Each row of a before or after table is a point. One or more steps were done to the points. Then noise was added and the rows were shuffled. The steps act on how far a point lies along the listed directions, d1 being the first. Write out the steps. A step turns or swaps two directions, mirrors them in a line or flattens them onto one, adds a multiple of one to another, or multiplies one. Angles are multiples of 10 degrees, from the lower direction toward the higher: turns from -170 to 170, lines from 10 to 170 but not 90. Use the fewest steps. Two steps may share a direction if one is a turn and the other turns, adds or multiplies; they go together, in the order done. Otherwise the lowest direction goes first.

Directions:
(1): [-16  34 -43]
(2): [ 51  -6 -24]
(3): [19 45 29]
Before, 13 rows:
[[  4  23  17]
 [ 24  10  19]
 [ 15  44  11]
 [ 35  11 -17]
 [-10   8 -27]
 [ 12  28  34]
 [  7 -10  -3]
 [ 19 -22  -8]
 [ 49 -14  21]
 [ 14   1 -13]
 [  1   2  21]
 [ 50 -17  17]
 [ 60  26   8]]
After, 13 rows:
[[ 21   1  12]
 [-19 -32 -30]
 [ 24  -5 -13]
 [ 25 -20 -43]
 [ 19 -20  -2]
 [-19 -11  16]
 [ 42 -11 -10]
 [-23   3 -26]
 [ -8  -3   7]
 [  3 -33  22]
 [-16 -13 -12]
 [  7 -52 -34]
 [ 10 -33  21]]
Steps: turn d2 and d3 by -110 degrees; add -0.7 times d1 to d3

Directions:
(1): [-26 -12   9 -39 -44  29]
(2): [-25  -1  51   9  36  26]
(3): [-60  -4 -23  -3  13 -31]
(4): [-16  12 -31  43  -9  44]
Before, 13 rows:
[[ 33   1 -27 -18 -27  15]
 [  2  14 -11  13   9 -16]
 [ 19  -6  26  -7 -15   4]
 [-60 -20 -34   4 -13  10]
 [-11  -2  -5  -4 -27  29]
 [  5   4 -22  21  13 -31]
 [ -1 -23  14 -23 -24  21]
 [-29   0   4  -1 -12  25]
 [  7 -10  -6   2 -21  30]
 [ -5   7  27 -13   1  18]
 [ 34 -12  19  11 -19   9]
 [  7  -1 -36  24   2 -42]
 [-40  -2 -37  11 -11   7]]
After, 13 rows:
[[-28   7   9 -14  -3  17]
 [ 49   2  29  -1  13  17]
 [  4  -1  33  -4  20  -3]
 [ -3   6  -2   3  47 -24]
 [ 40   4 -23  33  -9 -16]
 [-32  -7   2   2   1 -11]
 [ -2 -15  25 -10  23 -16]
 [  3   0  34 -13   0  16]
 [-25 -15   2   0  -4 -32]
 [ 36   3 -32  13 -12  -9]
 [ 17   9 -19   3  -9 -11]
 [ 46 -16  39  11  12  33]
 [-29 -21  23   4  28   8]]
Steps: swap d1 and d2; turn d3 and d4 by 150 degrees
